Each row is a point. The points of each table are mixes of a few directions, plus a little noise. How many directions does each table use, and how many do they share? Where both have some left over, give the other angles between the two spaces (their principal angles), to ten degrees, smallest first.
In the rows, zero is written as 128.

First (7 x 2)
[[ 94 187]
 [125 134]
 [133 120]
 [148  93]
 [159  73]
 [ 85 204]
 [151  87]]
Second (5 x 2)
[[116  97]
 [116  97]
 [166 230]
 [122 111]
 [119 107]]
Directions: first 1, second 1, shared 0; angles 50

First (7 x 4)
[[202 151 108 120]
 [187  81 157 217]
 [ 73 113 143 134]
 [125 160 106  83]
 [ 28 118 141 110]
 [161 133 123 130]
 [120 143 117 104]]
Second (8 x 4)
[[111 161  90 127]
 [170 162 171 176]
 [145  80 133  89]
 [127  81  99  65]
 [118 161 159 188]
 [126  91  63  40]
 [119 150 139 160]
 [110 138 170 181]]
Directions: first 2, second 3, shared 1; angles 40

First (6 x 6)
[[121 172 127 165 156 120]
 [146 179 121 113 196  96]
 [148 152 115  79 163  76]
 [124  47 144 131  73 202]
 [126  72 122  81  63 119]
 [104 145 138 197 115 157]]
Second (6 x 6)
[[111  90 154 199 104 225]
 [120 111 140 160 118 171]
 [119 109 141 165 116 177]
 [134 143 118  99 137  88]
 [147 170 100  50 153  23]
 [136 145 116  95 140  83]]
Directions: first 3, second 1, shared 1

First (9 x 9)
[[154 100 168 156 121  74 184  94  88]
 [134 122 136 134 127 117 140 121 119]
 [ 99 159  84  97 136 188  66 166 174]
 [136 119 139 136 126 112 144 118 116]
 [116 142 110 115 131 152 102 143 147]
 [144 111 153 145 125  95 163 106 103]
 [ 89 170  69  85 138 209  44 178 188]
 [105 153  93 103 134 176  78 158 164]
 [175  77 200 180 116  30 230  66  54]]
Second (9 x 9)
[[203 142  51 189 174 153 113 179 100]
 [123 128 110 121 123 140 112 138 136]
 [214 128  64 200 168 130 135 165  83]
 [161 132 185 166 155  86 186 101  94]
 [ 73 148 171  83 120 140 116 113 165]
 [123  46  86 115  50  94 132 109 103]
 [ 64 194 165  76 154 180  86 139 194]
 [ 74 110 178  84  88 108 139  91 145]
 [116 125 143 119 120 122 133 118 131]]
Directions: first 1, second 3, shared 1

First (8 x 12)
[[115 133 157 112  97 100  42 163 177 129 150 137]
 [100 150 111 162  68 112 115 137 158  93 203 113]
 [176 114 106 133 176 194 172  64  82 159  95 108]
 [156 164 110 158 160 161 177 150 115 151 136  97]
 [ 94 147 142 130 150 135 118 225 171 105 120 128]
 [104  65 146  82 133 131  94  86 124 105  74 166]
 [117 157 132 137  89  41 155 157 119 132 156 143]
 [161  93 119 111 152 153 153  46  81 150  87 134]]
Second (10 x 12)
[[172 159 146 132 164 101 153 164 112 186 113 120]
 [117 122 151 135 122  93 118 145 145 126 133 137]
 [163 112 132 122 174 174 132  99 113 158  92 117]
 [ 57  73  76 110  60 195  87  42 138  22 151 139]
 [121 152 156 122  84   7 127 166 127 149 147 158]
 [146 144  54 100 120 213 149  65  74 120 120 112]
 [122 143 170 155 140  73 129 198 163 141 141 128]
 [166 125 121 116 163 168 139  97 100 160  97 118]
 [ 71 125 126 149  89 116 114 160 170  67 169 131]
 [144 125 149 140 163 138 133 145 138 149 115 119]]
Directions: first 5, second 4, shared 3; angles 50

First (10 x 14)
[[123 114 125 137 130 126 125 125 119 119 129 135 132 130]
 [113  85 119 155 135 121 120 120 102 102 132 147 141 132]
 [133 144 132 118 125 131 131 131 137 138 127 121 123 127]
 [133 143 131 120 125 131 131 131 137 138 127 121 124 127]
 [100  46 112 180 142 113 112 111  77  76 133 164 152 135]
 [160 221 146  70 112 146 146 146 186 187 122  87 101 120]
 [123 113 125 138 131 125 125 124 119 118 129 134 132 129]
 [129 131 128 126 128 129 129 128 130 131 127 127 127 128]
 [161 223 147  69 111 145 146 147 186 188 122  86 100 120]
 [104  58 113 172 141 115 115 115  85  83 132 159 149 134]]
Second (9 x 14)
[[127 137 127 122 126 131 140 131 134 134 128 123 128 122]
 [122 166 126  98 114 141 184 141 159 155 133 109 120 100]
 [124 151 126 110 119 136 163 136 146 144 130 116 123 112]
 [143  48 130 190 159 100   7  98  61  71 120 171 143 185]
 [136  82 130 164 146 112  58 110  90  95 124 153 137 163]
 [120 172 126  95 111 144 193 144 164 158 133 107 119  97]
 [127 134 127 124 126 130 138 130 133 132 129 124 127 123]
 [128 127 128 128 128 127 127 128 128 128 128 129 129 129]
 [126 138 128 121 124 132 141 131 135 135 129 124 126 121]]
Directions: first 1, second 1, shared 0; angles 40

First (10 x 20)
[[ 84 146 152  98  75 129 144  84  99 119 105 102 144 110 143 149 182 145
  144 159]
 [185 137  93 229 211 127 113 163 121 134 143 177 137 207  97  91  27 100
  147  82]
 [ 74 178 154 147  78 129 152  59  57 114  88 111 172 154 136 144 165 141
  181 160]
 [ 91 140 148  98  83 128 141  94 109 121 111 105 138 108 141 146 175 143
  137 154]
 [183  92 100 138 187 127 107 190 181 140 162 153  96 127 115 107  75 111
   92  93]
 [142  96 124  87 132 128 118 158 172 134 147 122  99  87 132 130 137 129
   91 123]
 [217 103  78 211 240 127  98 208 168 143 169 186 107 186  94  83   7  93
  111  63]
 [ 76 141 157  78  62 128 146  82 105 119 104  94 139  93 148 155 198 149
  137 167]
 [ 82 143 154  88  70 129 145  85 104 120 106  99 141 101 145 152 189 146
  139 162]
 [146 104 120 106 141 128 119 156 162 134 145 129 106 106 127 125 123 125
  101 119]]
Second (10 x 20)
[[108 119 103 164 129 153 111 192 108  97 146 143 117 129 141 102  97  97
  160 147]
 [ 96 144 119 126 139 134 156 122 186 125 125 128 136 131 132 158 127 182
  104 106]
 [194 144 154  95 115 106 115  66  80 165 120  92 115 147 123 140 161 121
  132 134]
 [ 99  67 159 137 135 124 149 122 162 129  85 207 184  20  75 122 163  99
   47 150]
 [175 199  64 159 122 210 103 130 163  37 164 101  42  63 136  91  69 116
   82 140]
 [210 184 132 116 117 155 138  76 102 145 119  88  83 134 135 179 169 156
  109 156]
 [203 131 173  87 111  92 115  57  60 184 112  97 124 151 115 142 179 107
  142 139]
 [ 55  82 149 113 138  71 141 154 131 169 126 141 186 197 137 133 128 147
  181  95]
 [ 81  82 133 124 130  84  97 162 104 132 148 133 155 170 130  66  87  86
  189 100]
 [ 51 129  92 164 144 154 153 199 184  97 141 152 139 140 152 140  98 168
  137 118]]
Directions: first 2, second 5, shared 0; angles 60, 60
